Each wall is flat, endless, passes through zero and stands at right angles to its row. A trip goes straight from one point to another. Which walls does it cross, in order?

Walls:
(1): [-2.69 -1.58]
(2): [-1.37  0.38]
(3): [-5.87  3.29]
(4): [-1.00  6.34]
Trips:
[-0.11 -1.34] to [ 0.16 -0.09] -> 1
[1.47 1.37] to [-2.36  0.74] -> 3, 2, 1
[-0.73 -0.66] to [ 0.37 -0.33] -> 3, 2, 1
[0.24 2.60] to [0.89 2.67] -> 2
[0.07 1.97] to [ 0.89 -0.60] -> 2, 3, 4
[ 4.67 -0.92] to [ 3.66 -0.66] -> none
[-0.67 -1.73] to [-1.69 -1.79] -> 3
[-0.74  0.46] to [-0.25  1.61] -> 1

Walls:
(1): [ 2.18 -0.68  0.74  1.90 -0.19 -0.17]
(2): [ 1.46 -2.27  3.19  1.00  0.12  3.13]
(3): [ 2.55  0.70  3.44 -0.59  2.53  1.03]
(4): [ 2.35  0.71 -2.72 -1.20  2.15  0.72]
Trips:
[-2.93  0.14  1.28  0.64  0.59 -0.98] to [ 1.12 -0.89  3.93 -1.01  5.43  0.43] -> 3, 2, 1, 4
[ 0.89 -0.83 -1.17  4.26  2.71  0.59] to [-0.92 -0.16  1.11 -0.49 -2.67 -1.29] -> 3, 4, 2, 1
[-1.69 -1.09 -0.93  2.85 -0.39 -1.09] to [ 3.70  1.30 -4.20 -1.37  0.29 -2.82] -> 4
[ 1.63 -1.74  0.77  0.74 -0.38  4.58] to [ 3.36  3.01  1.47 -0.81 -1.38 -4.41] -> 2
[ 2.94 -0.94 -0.35 -1.63 -0.06 -0.29] to [-0.65  0.14  2.01  0.23 -0.86 -0.53] -> 4
[-0.59 -2.92  0.55  0.25 -0.65 -0.12] to [-2.19  0.64 -3.39 -3.61 -1.15  3.60] -> 1, 4, 2
[ 2.65  0.75 -0.49  0.14  1.14  0.89] to [-3.09  0.44 -3.33 -0.32  2.03 -3.25] -> 2, 1, 3
[-1.99  1.65  4.80 -1.12  3.50  1.44] to [-0.15  1.62  2.82 -0.61  4.57  0.76] -> 4
[ 2.96  0.72 -0.28  1.42  0.00 -1.96] to [ 1.42  1.47  1.41 -1.83  0.11  0.53] -> 2, 1
[ 1.91  0.47 -0.28 -0.96 -0.10 -0.33] to [ 1.61  1.48  2.52 -0.13 -2.09 -3.26] -> 4

Walls:
(1): [ 1.92  0.02 -3.60  2.40 -2.97  1.77  3.95  0.56  0.15  0.15 -0.22]
(2): [-0.78  1.67  1.02  0.69 -0.87  1.96  3.56 -1.17 -1.09  0.85 -0.07]
(3): [ 0.80 -1.60  3.04  1.32  0.53 -2.48 -1.30 -0.55 -0.78  0.46  5.29]
(4): [ 1.86 -2.44  5.44  0.22  3.08  1.61  0.90 -0.10 -1.73 -0.46  2.36]
(5): [-0.45  0.58  0.06 -3.18 -0.35  0.54  2.84  1.39  0.38  0.02  2.20]
(6): [-2.22 -1.08  3.42  2.25 -3.30  5.44 -1.40  0.28 -1.22 -3.29  0.31]
(7): [-3.28  2.11  2.81  0.97 -0.75  0.57 -1.05  2.31 -0.13  1.02  0.48]
(8): [-0.18  1.07  0.14  3.16  2.28  2.05 -3.08  4.86  3.12 -2.02  0.75]
Trips:
[ 0.79  0.89 -1.02  0.81 -1.00 -1.91 -1.94  4.02 -1.51  0.62 -1.51] to [ 0.43 -0.58 -1.83  0.12  1.39 -2.67 -1.89 -1.46  0.15 -0.13  2.03] -> 1, 3, 7, 8
[-4.66 -2.35 -1.99  2.27  1.44 -1.40 -0.79  1.18 -0.77  1.33 -0.93] to [ 0.45 -0.55  3.25  0.05  1.50  0.19 -0.14  5.93 -1.40 -0.50  2.69] -> 3, 6, 4, 5
[ 1.30  0.67  0.34 -0.54  0.97  1.81 -2.24 -2.52 -3.54 -0.54 -0.46] to [-0.34 -0.29 -1.49  3.29 -0.69  3.46  2.52  2.41 -3.68  0.75  0.28] -> 3, 1, 7, 8, 5
[-0.18  2.02 -1.41 -0.22  2.20 -4.90  3.11 -1.30 -1.78  2.43 -0.24] to [-2.68 -0.86 -2.55  0.44 -4.65 -0.40  2.45  0.34 -2.40  1.61 -0.94] -> 3, 7, 6
[ 0.40 -1.39  0.06 -1.72  2.52  4.79 -2.29 -1.58  4.26 -1.89 -1.13] to [ 0.05 -0.39 -0.61 -1.49 -1.20  4.62 -0.36 -1.16  0.44  0.13  0.74] -> 5, 2, 1, 8

Walls:
(1): [ 0.21 -1.85 -3.31  1.09 -1.77 -0.10  2.78  0.22 -2.85 -0.37  0.36 -0.70
 -1.68  1.78 -0.01  2.27 -0.68  0.95  0.86 -2.78]
(2): [-0.03 -3.05  1.85  3.27  1.96 -0.05 -0.05 -2.48 -0.63 -0.50  3.74 -4.60
 -0.99 -3.76 -3.87  0.58 -0.82 -1.30 -1.66  1.45]
(3): [ 1.45 -1.17 -1.53 -0.53 -1.13 -0.66 -1.65  1.96 -2.26 -3.17  1.49 -1.62
 -0.61  0.03  2.23 -0.05 -0.49  1.80 -3.64  0.88]
(4): [ 0.97 -0.04 -2.12 -1.20  1.72  4.11 -0.08  5.65  2.91  0.60 -1.25  2.24
 -1.35  0.30  0.24 -2.16  3.56  0.54 -2.79  0.46]
(5): [-2.26  0.44 -0.54  1.04 -3.63 -0.92  3.49 -0.55  1.51  1.30 -2.55 -1.96
 -1.11 -1.37 -0.43  0.58 -0.31  1.38 -1.95  0.69]
(6): [ 0.28  0.89 -2.06  1.38  2.04  3.14  1.83  0.52 -1.04 -0.98  1.83  0.51
 -3.84 -2.26  1.11  1.61  2.64  0.11  0.98 -1.20]
(7): [ 3.46 -1.35 -1.15 -2.50 -3.17  0.56 -0.78 -0.60  0.19  5.14  0.53 -1.10
 -0.57  1.79 -3.53  0.64 -2.12  1.11  2.98 -1.82]
(8): [ 0.01  0.38 -3.60  0.30  1.08  0.03  0.82  2.15  2.20  2.35  0.23  1.38
 -3.13 -3.03 -2.35 -1.33 -3.27 -0.36  0.89 -0.50]
Trips:
[-2.25 -4.42 -1.57  0.35  1.52 -1.68  1.19 -1.55 -1.21  2.62  0.39  2.28
  0.99 -0.34  1.17 -1.32 -0.59  2.09 -0.56 -0.57] to [ 1.66 -0.50 -0.51 -0.31 -2.55  0.05  0.86  1.62 -3.22  0.20 -0.99 -1.90
  1.61 -1.41 -1.35  0.66  2.43 -1.98  1.11 -1.22] -> 8, 3, 6
[-2.09  0.46  3.03 -2.10  3.04  0.48 -2.21 -0.02 -5.19  2.30 -0.05  1.04
  0.97  0.00 -1.28 -3.15 -4.05 -0.90  1.95 -0.42] to [-0.35 -2.61  3.54 -3.56 -0.92 -0.28  0.77 -1.16  0.61 -2.55  3.39  1.06
  2.22 -3.24 -0.75 -0.02 -4.30  1.79  3.13 -2.22] -> none
[ 1.32 -0.70  1.43  0.46 -2.14 -5.48  2.98  0.71 -0.66 -1.91 -1.56 -2.01
 -0.09  3.78 -0.10  0.31 -0.79  0.38 -1.08 -0.43] to [ 0.09  3.21 -1.60 -0.81  2.16  0.54  2.42  1.47 -2.58 -1.02  2.82  2.52
  0.08 -0.47  1.21  0.79  0.16  1.93  1.73 -1.39] -> 7, 6, 5, 8, 4
[ 4.66  1.74  0.26 -2.42  0.31  1.87  0.59 -0.41 -1.51 -2.50 -0.37 -0.50
  1.09  0.86  0.27  2.42  3.89  3.27  1.34 -1.60] to [-2.12 -4.44  0.52  0.96  0.38  2.57 -1.66 -0.09 -1.98  1.77 -0.59 -0.62
 -1.99 -1.83  1.02 -0.48 -0.70  2.77  0.05 -4.36] -> 2, 8, 5

Walls:
(1): [-0.37  1.30  1.57  2.47 -0.04 -3.63  4.09 -2.98  0.67 -0.94 -1.65 -0.73
 -0.40  0.70  4.38  5.22  0.39  0.42 -2.00 -1.66 -0.04 -1.38 -0.62 -3.08
 -0.96 -2.72  2.18  0.64 -0.55  1.05  0.99 -0.73  2.50 -1.03  2.01  1.90
 -3.96  1.70 -3.05 -3.85 -0.85 -0.07  0.03 -1.20  3.76 -1.60 -3.45  1.77]
(2): [-1.48  1.04  2.03  2.01 -0.10  0.76  2.84  0.28  2.09 -0.36  1.12  0.45
 -5.41  0.32  0.19  0.52 -1.02  1.28  1.03 -0.91 -0.50 -1.81 -1.95  1.06
  1.54 -3.02  1.73 -1.51 -1.84  0.71 -0.47  2.42  1.75 -0.42  2.14  0.98
  2.82  0.58  2.00  1.51  2.06  0.51 -3.66 -0.87  1.34  0.16  0.29  2.64]
(3): [-0.03 -0.96  1.36 -3.09  0.37  5.04 -0.57 -0.96  1.10  0.76  3.72  1.84
  5.35  0.51 -1.22  1.22  1.95 -1.05 -2.41  3.41  0.50 -1.08  1.63 -2.91
 -1.31  0.08  0.06 -0.55  2.00  0.22  0.17  1.19 -1.86  0.90 -1.58  0.05
  1.48  2.62  1.33  1.70  0.18  0.68  2.10  0.07  4.25  0.80  0.65  1.64]
(4): [ 2.20  0.36  1.24  1.05  2.09 -3.87  0.96 -1.80  0.93 -1.18  0.80  2.69
 -3.18 -1.74 -4.35 -1.12  0.65  1.49  3.79  0.63  0.87  0.36  5.69  2.41
  1.11 -0.30 -0.72 -0.88  1.71  3.31 -0.37  1.52  2.55 -1.97  1.59 -0.75
  1.51  1.58 -2.77 -0.48 -2.71  0.36  2.85 -3.69  0.89 -0.82 -0.08  3.87]
(5): [-1.10  0.44 -2.75 -2.60  2.35  0.52 -1.76 -0.97 -2.34 -0.69 -0.27  1.32
  3.40 -1.61 -1.11  0.57 -1.31 -0.48  1.10  1.45  0.42 -0.55 -1.62 -1.79
  0.61  2.80 -1.07  0.27 -2.65 -5.35  0.61 -1.71 -0.21  2.90 -1.24  1.04
  1.03  2.81 -0.03  2.08  0.90 -0.54 -0.64 -4.87 -3.95 -0.86 -1.12 -2.89]
(6): [ 0.40 -1.56 -1.87  0.87 -1.50 -1.48 -0.61  1.32  1.95 -4.31 -0.09  1.77
  0.48 -0.35  0.09  1.80  3.77 -1.28 -1.80  0.12 -0.97  0.86  0.87 -2.47
 -2.27 -1.10  3.55  2.24  2.02  1.08  0.59 -0.35 -3.12 -2.48  3.35  3.72
  1.18  1.64  2.91  0.83  2.22 -3.03 -0.88  3.04  0.11  1.38  1.99  2.37]
(7): [-0.64 -2.54  2.32 -2.56  0.37  0.57 -1.43 -1.88 -4.15  1.45 -0.57 -0.77
 -0.01 -2.68  1.26 -0.12 -0.07  0.63 -0.75 -0.24 -3.45  3.03 -0.88  0.87
  4.33  0.76 -2.36  1.51  0.44 -1.51  2.58  1.26  0.43  0.91  0.40 -2.68
 -0.66  1.28  2.61  1.47  0.12  0.43 -2.12 -0.38 -1.73 -0.80  1.03 -0.26]
(8): [-1.02 -0.24 -1.10 -0.90  1.47 -1.97  0.93  1.70  1.27  0.71 -1.58 -1.55
  1.49 -0.60  0.44  1.67 -3.83 -2.46 -3.79 -0.27 -1.39 -2.65 -0.39  1.22
  0.98  0.67 -1.75 -1.12  0.18  1.96  0.58  0.82 -3.70 -0.81 -2.33  2.53
 -1.53 -2.39  3.50 -0.52 -0.16  1.97 -1.88 -3.35 -2.06  3.52 -0.16 -0.43]
Trips:
[-3.80 -0.77 -0.38 -3.67  0.73 -1.02 -0.38 -0.94 -1.07  0.29  3.87  1.79
  0.72 -0.98  1.48  1.25 -3.11 -0.95  2.43 -2.81  0.81  3.89  2.77  1.73
  1.16 -1.07 -0.72  3.00  0.86 -1.27  0.64  2.91 -1.45 -3.63 -1.75  1.31
  3.51 -0.38 -0.57  0.75 -0.23 -1.29  0.48 -0.66  1.78 -0.60 -0.77  2.65] to [-3.94  0.38 -2.27 -0.38 -1.36  0.36 -2.28 -1.91 -0.97  2.97 -1.43  0.38
  1.83  0.40 -0.06 -3.33  1.19 -3.93  1.27  1.98  1.14 -4.31 -4.00 -0.93
 -0.36 -0.48  0.38  0.72  1.51  1.55 -2.51 -0.70 -0.97 -2.81 -1.38 -3.79
  2.64  0.54 -1.72 -4.17  0.30  1.25  0.52  1.30 -0.46 -1.51  1.60  0.62] -> 2, 6, 7, 4, 5
[ 0.32 -0.27  0.53  1.84  0.00  0.81  0.01  1.06  1.55 -0.53  1.97  0.40
 -0.42 -0.71  0.90  0.55  0.31 -0.57 -1.75  0.84  0.12 -0.89 -0.18  1.42
 -1.44 -0.04  3.21  0.58 -1.20 -1.38  1.38  0.43 -0.94 -0.07  4.53  1.59
  0.52 -1.20  1.64 -3.59 -2.42  1.03 -0.40  0.13 -0.32 -0.49  1.87  0.35] to [ 0.33  0.63  1.63 -1.12  0.34 -0.66 -0.65  2.38  2.40 -1.75 -0.67  1.46
  2.91  1.62 -3.80 -1.89  0.22 -2.70 -1.03 -3.19  0.38  0.12 -2.26  1.25
  1.68  0.43 -0.67 -3.02  3.98  0.89  0.63  0.41  1.74  4.90  2.03 -2.13
  0.47  0.58  1.19  2.32  1.14 -4.07 -3.01  1.33 -2.18 -1.78 -2.03  2.45] -> 1, 3, 8, 7, 5
[ 1.25 -2.89  1.29 -0.21  1.00  2.69 -0.15  3.38 -3.44 -1.18  0.77  0.18
 -1.94  0.84  3.92 -0.20 -1.28  4.35  0.02 -1.45  0.36  4.34  0.12  0.51
  0.87  2.66  0.31  0.99  5.46 -1.89  0.17 -1.87  0.80 -1.06 -2.20 -3.07
  1.19 -0.34 -2.47 -3.00  1.22 -2.86 -2.07 -1.56 -0.77 -1.50 -1.68 -2.52] to [ 1.79  1.11  3.23 -0.05  1.77  1.44  0.73 -0.93  0.20  0.45  0.57 -1.51
  1.05 -1.14 -0.39  1.90 -0.03 -0.19 -2.58  4.52 -0.02  3.49  0.43 -1.12
  1.52 -2.08 -1.43 -1.33  3.44  0.64 -2.04 -0.35  1.66  0.91  0.64  2.55
  1.41  1.00  1.18 -0.10 -1.34  2.48 -3.85 -1.89  0.03 -2.33  0.29 -0.35] -> 3, 1, 4, 2, 8
[ 0.99  2.20 -1.00 -1.20 -4.15 -1.23  0.03 -1.27  1.75 -0.13  1.61  1.39
  0.49 -0.44 -1.12 -0.52 -3.16  3.08 -1.20  2.11  0.02 -1.73 -5.61 -1.32
 -1.76  0.42  1.89 -0.79 -1.17  0.75  0.41  4.19 -1.14  2.76  0.52  2.71
  1.38 -1.44 -3.08 -0.13  0.08  0.46 -0.45 -0.37  3.05  0.40 -0.24  0.05] to [ 2.18  0.81  0.70  0.20  0.01 -3.36  4.12  1.42 -1.75  0.28 -2.41  0.84
  0.07  4.01  2.46  0.66  0.24  1.56 -3.90  0.84 -0.13  0.15  4.01  1.39
 -1.32  2.45  1.76  4.26  0.54  2.04 -1.64 -4.44 -1.21 -0.19  0.32 -0.67
 -3.95  0.14 -0.38  4.60  0.69 -0.77 -1.66 -1.15 -2.59 -0.65 -3.05 -2.81] -> 6, 3, 2
[ 5.11 -0.77  3.36  1.11  0.68 -1.86 -1.14 -0.84 -0.70 -1.11 -1.47  1.72
  3.22  1.91  0.45  0.11  3.11 -1.47  0.85  2.80  0.45 -0.52  2.31  1.45
  1.80  0.14  0.56  3.00  0.28 -1.26 -2.11  0.00  1.01  0.37  3.06  3.70
  0.32 -0.34 -1.71  2.90  2.60 -2.26 -2.61 -6.16 -0.21 -0.56  1.74 -3.17] to [ 3.46 -2.31 -1.41  3.53 -2.01 -0.11 -1.75  1.61 -3.09  2.28 -2.77 -0.12
  0.59  0.17 -2.87  1.16  2.91  2.03 -0.72 -0.20 -1.34 -2.13 -1.77  0.33
 -2.25  0.53 -1.40  0.52  0.51 -0.92  4.45  3.01 -0.81  4.23 -1.78 -0.58
 -0.73  0.83  0.17  1.00 -3.25 -3.99 -2.13  1.08 -0.07  1.43 -0.66  0.38] -> 1, 4, 3
[ 0.62  1.78  0.20 -0.64 -3.25 -1.33  1.65  1.32  4.54  0.80 -3.72 -0.44
  4.62 -1.36  0.54 -5.77 -0.55 -1.56  2.40 -0.39  1.00 -1.51 -3.53  0.11
 -1.67  1.53 -3.12 -2.80 -5.08  0.87 -1.71  0.05 -1.79  0.99  0.83 -3.58
  1.83  1.16 -1.97 -1.41  0.58 -0.51 -0.63  1.11  0.39 -0.55 -1.68  1.28] to [-1.15  4.35 -0.06  2.45 -4.35 -1.37 -2.52  1.94 -1.56 -0.98  3.15 -2.05
  2.26 -1.71  2.51 -3.31  1.35  0.49  0.17 -0.52 -1.47 -3.97  0.69  1.16
  3.19 -2.09 -3.24 -0.92 -1.67 -0.93  0.18  0.73  0.75 -1.92  1.80  1.48
  0.60 -1.95  0.79 -0.96  1.68  2.91 -2.62 -5.27  0.30 -0.66  2.03 -0.09] -> 8, 2, 7
